Each row of a before or after table is a point. One or more steps were done to the points. Then noise was added and the rows were shuffled. The steps act on columns, c1 being the first. Name the steps. A step turns or swaps two columns, mirrors them in a line or flattens them onto one, adds a multiple of one to another, or multiplies or shifts one. Angles are multiples of 10 degrees, from the lower column toward the higher: turns from -170 to 170, lines from 10 to 170 but not 90. Use the fewest steps. Two steps may share a column if one is a turn and the other turns, adds or multiplies; they go together, in the order done. Otherwise the lowest column goes first.

Before (10 x 3):
[[-33  29   8]
 [ 15  51 -44]
 [ 91  62  31]
 [-31 -42  36]
 [ -6   3  41]
 [-11  68  55]
 [ -1  40  71]
 [ 35 -41 -33]
 [-26  26 -29]
 [ 16 -57  41]]
After:
[[ 21 -78  40]
 [121  46  38]
 [ -2   7  73]
 [-36  43 -30]
 [ 47 -25 -32]
 [-15  36  56]
 [ -9 -19  41]
 [-44  23   8]
 [-39 -59  36]
 [ 19  72 -44]]
Steps: multiply c1 by 1.3; add -0.5 times c3 to c2

Before, 13 rows:
[[   7  -45  -35  -77   37   32   33    2  -70]
 [ -57  -37   27  -12   23   61    6  -48  -33]
 [ -53    7   65   -8  -59  -54   11   46   62]
 [  22  -35    9   -4  -18  -50  -51  -11   -1]
 [ -16  -13  107   67   59   37  -53  -34   53]
 [-106  -55    0  -16   37  -17   43   36   18]
 [  14  -17   87   -2  -22  -34   -2  103   42]
 [  24  -46  -31  -52   16  -14   70  -37  -46]
 [  29   -8  -24  -12   19   30  -16  -15  -27]
 [ -57  -40   56  -27   47   34   -8  -11   73]
 [  52  -18   27   38   17   26  -14  -16  -17]
 [  44  -43  -11   21  -20   27  -13   28   46]
 [ -78   21   20  -22  121   71   29  -22   11]]
After, 13 rows:
[[-15 -54  -1 -13  37 107  42  -3  15]
 [-51   8  64  -8 -60  54  10  -3  60]
 [ 28 -43 -10  19 -22 -46 -12  -3  45]
 [-18 -45 -32 -49  14 -23  72   1 -44]
 [ 35 -42  59 -32  50  55  -6  -3  71]
 [ 69  21  21 -21 121  77  28   4  13]
 [ 33 -45 -35 -77  40  -9  32   2 -70]
 [-34 -19  87  -4 -20 -17   1   1  45]
 [ 31  -8 -23 -12  20 -26 -13  -4 -27]
 [ 37 -14 108  70  61  15 -49  -2  55]
 [ 59 -32  26 -12  21  61   5  -3 -32]
 [ 23 -18  25  36  16 -53 -13   0 -17]
 [-50 -33   7  -5 -19 -25 -52   1  -3]]
Steps: turn c1 and c6 by -90 degrees; multiply c8 by 0

Before, 10 rows:
[[ -63   69  -47  -56   41    4   59   27   31   25  -48  -47    7  -38]
 [  43   60   10   -2   -7   17   75  -19   17 -103  -13  -17   59    4]
 [ -20  -53   54  -47   24  -22  -37   -4    9   11  -43   75  -55   34]
 [  15   62  -44   65  -29    0  -52  -42  -35  -35  -75   20   88  -38]
 [  75   59   -2   -9  -24  -96   27  -30   11  -40  -41   -2    8   -4]
 [  52   73  -45   -5   22  -15   25    3  -21   21    4  -68  -43   42]
 [ -44   33   15   15   35  -58  -39  -12  -14  -15  -53   26  -53   19]
 [ -64   -2  -73   22   76  -12   26   61   15   69   -1    8   40  -44]
 [ -13   33  -25   70  -27  -59   -3 -103  -56   21    4  -18   12   16]
 [   0   14   59    4   68   11   18   -3   19   38  -17 -108   75  -49]]
After (10 x 14):
[[ -25   71  -44   -4   50  -13   21    5   19   21  -10  -33  -41   60]
 [  74   70  -45  -56  -10    4   59   24  -10   26   55    3    6   -7]
 [  55   31   17   14   -2  -57  -54   -8   31  -16   47    3  -54    4]
 [ -38   59   11   -5   25   15   77  -18  -10 -105   20   -3   60   12]
 [ -10   32  -25   69  -28  -59  -20 -103   51   22  -26  -15   12   20]
 [  97   -2  -73   19   15  -16   23   59  -13   69    7   20   39  -37]
 [ -29   62  -45   66  -12   -2  -52  -43   58  -32   59   20   90  -35]
 [  31  -51   52  -48    6  -22  -44   -1    7   11   43    6  -55   -6]
 [ -71   59   -1   -9   28  -96    0  -30    3  -39   42    2    9   -3]
 [  42   12   57    5   52   10   21   -5  -11   40   23   -7   77   10]]
Steps: mirror c1 and c5 in the line at 70 degrees; add 0.3 times c6 to c7; turn c9 and c11 by 160 degrees; flatten c12 and c14 onto the line at 120 degrees
